Each row of a before or after table is a point. The points were changed in one or more steps. Then noise was added and the rows were shuffled. The steps act on how far a point lies along the listed directions, d1 being the first. What was done? A step turns or swaps two directions, mirrors them in a line or flattens them onto one, adds a multiple of one to another, or multiplies one. Angles are multiples of 10 degrees, from the lower direction toward the higher: turns from -170 to 170, lines from 10 to 170 but not 90. Use the fewest steps. Two steps may share a direction if one is a turn and the other turns, adds or multiplies; they go together, in the order done. Otherwise the lowest direction goes first.
In the rows, zero is written as 128.

Directions:
(1): [102  72]
(2): [184 102]
Before, 10 rows:
[[ 85  37]
 [134 147]
 [104  98]
 [162 143]
 [ 90 112]
 [ 57 107]
 [ 98 145]
 [147 181]
 [166  97]
 [ 38  82]]
After, 10 rows:
[[ 90 118]
 [154  31]
 [127  88]
 [114 180]
 [ 85  39]
 [110  91]
 [133 164]
 [176 124]
 [119 142]
 [ 89  57]]
Steps: turn d1 and d2 by 40 degrees

Directions:
(1): [122 181 110  42 138 104]
(2): [ 61  66 123 102 175 126]
Before (14 x 6):
[[ 17  86 105  55 196 135]
 [ 87  39 163 233 150 139]
 [ 33  55 123  41 188 132]
 [176 161 128 158 105 128]
 [156 160 133  68 118 102]
 [153 129 160 192 106 142]
 [138 150 123 173  92 162]
 [ 61  67 130 142 157 122]
 [ 99  99 126 107 138 136]
 [128 111 130 137 119 158]
 [160 146 141 144  96 150]
 [137  56 150 184 154 150]
 [106  65 162 175 154 135]
 [167 165 118 147 119 100]]
After:
[[221 164 145 215  54 171]
 [ 90 101 115  99 167 119]
 [ 91 156 135  66 148  95]
 [162 196 150  97 126 103]
 [165 148 140 143 100 139]
 [116  54 154 156 134 132]
 [162 245 128  64 108  87]
 [ 89 104 126  86 147 139]
 [175 186 126  63 132 100]
 [103  99 106 132 179  90]
 [123 140 122  98 119 142]
 [171 193 125 144  83 109]
 [ 72 142 103  78 128 142]
 [203 181 149 230  60 167]]
Steps: turn d1 and d2 by 170 degrees

Directions:
(1): [108  71  43 135 152 150 140 100 100 204 164]
(2): [119 171 158 115 127  64 226 134  98 179 146]
Before, 12 rows:
[[129 174 155 129 128  97 166 158  93 143 144]
 [123 148 149 127 124  88 163 130 116 152 123]
 [120  87  72 128 150 156  98 120 122 141 124]
 [133 175 172 137 113  78 174 142 120 121 148]
 [148 127 126 131 110 147 112 129 145 118 114]
 [116 115 106 135 147 151 133 100 129 147 138]
 [130 117 105 125 131 138 143 112 128 138 146]
 [126  18  10 151 147 192  87  98 118 188 180]
 [114  89  76 134 135 154 106  90 129 173 146]
 [128 141 168 123 133 109 158 135 135 119 118]
 [103 129  97 131 126 108 157 118 118 166 128]
 [127 132 126 120 127 112 189 119 116 182 157]]
After (12 x 11):
[[140 179 174 133 117 107 136 168 107 104 129]
 [151 150 177 124 105 139 109 140 163  77 114]
 [123 100 108 138 125 167  60 103 154 118 123]
 [150  37  59 155 130 219   4 118 163  92 137]
 [127 134 166 121 135 105 162 134 129 128 122]
 [123 119 127 139 143 159 106 106 147 111 121]
 [141 122 110 129 118 139 146 120 127 158 130]
 [127  89  79 131 147 163  81 128 128 120 117]
 [118 143 131 133 111 130  96 134 155  92  97]
 [137 155 169 128 117  99 131 138 135 108 107]
 [136 177 181 136 111  83 163 147 125 109 144]
 [135 122 123 126 124 149 114 118 141  98 129]]
Steps: mirror d1 and d2 in the line at 130 degrees
